Rows are points. To make a cloud, some directions were put in groups of two or more. Within a group, all points are equally far from the middle, so they leave a hole (a ring in 2 directions, a hollow ball in 3). The other directions are filled evenly. Then the cloud was stretched, turned, moved and blurred a little. How many holes are there, and how many directions does each take, smallest first?
In the rows, zero is written as 128.

Cloud, 22 rows:
[[169 133 155]
 [177 150  89]
 [162  96 126]
 [163  80 109]
 [192 129 184]
 [187  92 125]
 [181 174 153]
 [135  78 113]
 [ 96 130  87]
 [103 139 154]
 [150 171  96]
 [ 77 187  97]
 [ 86 127 183]
 [175 182 170]
 [149 169 198]
 [107 166 153]
 [198 115 151]
 [177 146 129]
 [ 92 108 116]
 [ 94  52 147]
 [139 179 105]
 [112 135 107]]
Holes: 0

Cloud:
[[211 109  98 104]
 [170 171 150 101]
 [196 150 150  97]
 [ 98 178  92  84]
 [200  83  95 114]
 [ 79 139 167 121]
 [116 167 115  65]
 [ 90 110 120 105]
 [162  90  78  73]
 [148 187  74 162]
 [181  87 139 161]
 [158 171 192 160]
 [120 173 172 100]
 [116 107 132  56]
 [165 113 102 105]
 [185  76  98 122]
 [160 186 119 170]
 [194  78 172 147]
 [109 131 158 111]
 [116 141  83  90]
 [ 81  97  76 117]
 [113 104  72  85]
 [ 76 165 124 113]
 [ 98 127 115  83]
 [143 110 149 152]
 [164 156 158 155]
 [199  99  79  95]
 [ 95 156 168 102]
 [ 83 105 126 124]]
Holes: 0

Cloud (56 x 6):
[[147  86  54 121  94 118]
 [109  99  59 128  67 180]
 [130 187  93 116  86 194]
 [ 93 162 165 169 142 163]
 [150 156 118  87 173 149]
 [168 121  95 151  80 203]
 [156 166  97 141 106 212]
 [144  69 133 175 148 126]
 [ 63 149 123  75  74 140]
 [111 104  45 130 124 109]
 [148  91 130  79 164 129]
 [157 176  81 152 142 119]
 [146  97 132  81 171 148]
 [166 127 153 163 117  94]
 [102  99  62 119 158 179]
 [ 55 122 107  76  89 176]
 [121 180 108 178  94 194]
 [ 97 132  58 169 131 105]
 [110 186 107 100 158 188]
 [ 71 130 142 142  62 108]
 [107  73 115  81 156 114]
 [ 92 161 158 113 166 117]
 [144  96  72 141 153 190]
 [124  79 171 128 133 184]
 [187 138  81 115 104 122]
 [ 81  82 131 137 118  79]
 [140  63 152 113  90  96]
 [150 123 163  96 159 114]
 [133  96 175 115 149 179]
 [ 78 145  61 111  70 171]
 [136 143 147  77 114 201]
 [139 165 131 176  67 172]
 [157 150 125 176  86 197]
 [ 97  89 100  85 144 196]
 [ 74 127 138 146 129  78]
 [ 61  81 149 120 110 178]
 [161 119 114  68  77 162]
 [ 84 121  56 131 157 172]
 [ 89 153 159 123  70 107]
 [185 131 112 170  96 107]
 [139  79 159 151  69 172]
 [101  87  91 183 131 101]
 [156 119 135  80 166 129]
 [110  70 166 123 110 187]
 [165 149 127 173  92  99]
 [128 154 165 171  92 183]
 [148  79 147  76  93 109]
 [ 68 158 165 144  94 169]
 [ 90 149  53 121 150 116]
 [ 98 167 104 176  59 154]
 [101  73 115 168 121  87]
 [143  61 139 147  81  98]
 [143 158 132 175 108  89]
 [ 70 147 140 105 159 101]
 [128  63 122 160  60 117]
 [113  94  71 104  89 203]]
Holes: 3 (2, 2, 2)

Cloud (81 x 8):
[[ 92 164  88  75 103 129 175 159]
 [ 99  90  99 167 122 121 127 137]
 [ 84 118 170  97 112 127 135 114]
 [118 170 176 105  92 150 137  75]
 [ 87  81 119 164 156  73  77 129]
 [ 58 167 117 145  94 134 166 152]
 [ 72  68 171 114 133 134 143 180]
 [110 164  34 112 126 130 140  83]
 [ 93 158 108 125 146 106  91  72]
 [140 177 168 101 119 101 149 132]
 [138  93  65  91 110 109 137 162]
 [120 143 209 126  99 174 112 160]
 [ 55  99 125 103 145 196 106 105]
 [109 126 103 185  43  74 128 105]
 [105 150  59 163 158  99 193 179]
 [173  71 125 134 129 161 164 182]
 [112 171  64  58 126 114 157 105]
 [103  67 155 106  81  88 174 139]
 [101  83 157  91 177 152 136 168]
 [157  63 101 121  86 172 160 178]
 [ 98 156 108 187 132 202 207 190]
 [133  89 136  75 168  62 208 190]
 [102 118 182 144 118 179  93 176]
 [149 107 134  95  74 136 164 202]
 [117 168  90 136  75 166 131 171]
 [183 122 107  94 167 164 144 109]
 [ 88 180 136 114 131 109 154 177]
 [105 115 172  98 123 140 188  96]
 [126 105  87 155 122 114 105  65]
 [ 88 152 164  84 150 158 131 107]
 [122  69  80 152  79  61 171 144]
 [100 171  63 178  70 143 115 157]
 [173 108 105 129 142 146  92 140]
 [145  96  93  93  89  98 101 191]
 [183 134  73 185 119 134 141 116]
 [140 183 166 199  58 149 156 133]
 [108  80 177 104 142 148 155 135]
 [116 103 136  76 130 149 143 106]
 [ 98  74 123 172 110 126 146  79]
 [135 116 130 182 137 100 152  78]
 [ 81 131  84 165 110  92  81  73]
 [133 183 114  79  99  88 135  84]
 [ 86 164 158  97  86 167 146 170]
 [141  53 152  83 191 148 197 171]
 [132 108 135  86 121  71  85 180]
 [177  82 143 115  30 104 159 146]
 [ 51  61 100 154 157 128 121 205]
 [133 147 144 157  92 139 110  87]
 [164 134 138 193 169 129 148  76]
 [ 62  97 139 170 147 158 133  76]
 [157 144 163 203 104 131 153 170]
 [137  94  81  59 115 116 129 117]
 [169 122  67 119 155 170 142  82]
 [ 91 120  53 118  77 105 129 136]
 [162  95 168 157 161 128 155  82]
 [143 134  48 119 114 107 123 193]
 [ 95  79 131 178 130 159 105 162]
 [ 81 160 141  99  87 143 192 127]
 [163 151 178 162 138 173 143 129]
 [110 125 138 151  97 171 107 188]
 [ 52  82 167 161 112 155  98 153]
 [ 76 157  95 141  80 125 116 151]
 [ 71 119 152 173 111 113 105 151]
 [172  81 167 135 109 139 207 226]
 [143  80 136 116  74 133 132 208]
 [120 107 129 118 136  95 172  89]
 [128 119  83 149 216 114 147 140]
 [173 137  78 208 144 127 142 196]
 [ 94  70  98 127 163 158 190  90]
 [151 104 131 132  77 144  84 139]
 [ 56  96 182 186 143 138 170  72]
 [140 141 108  83 127 207 145  93]
 [ 68 103 129 130 184 137 118 180]
 [124  70 174 218 136 157 126 186]
 [109 111 174  87  80 130 189 193]
 [117 180  90  86  71 121 167 122]
 [ 89  87  76 153 118  71 125 185]
 [111  79 101 108 111 187 138 119]
 [172  83  79 202  95  82 127  76]
 [103 148 171 120 141  84 122 139]
 [112 112 154 164 153 141 181 179]]
Holes: 0
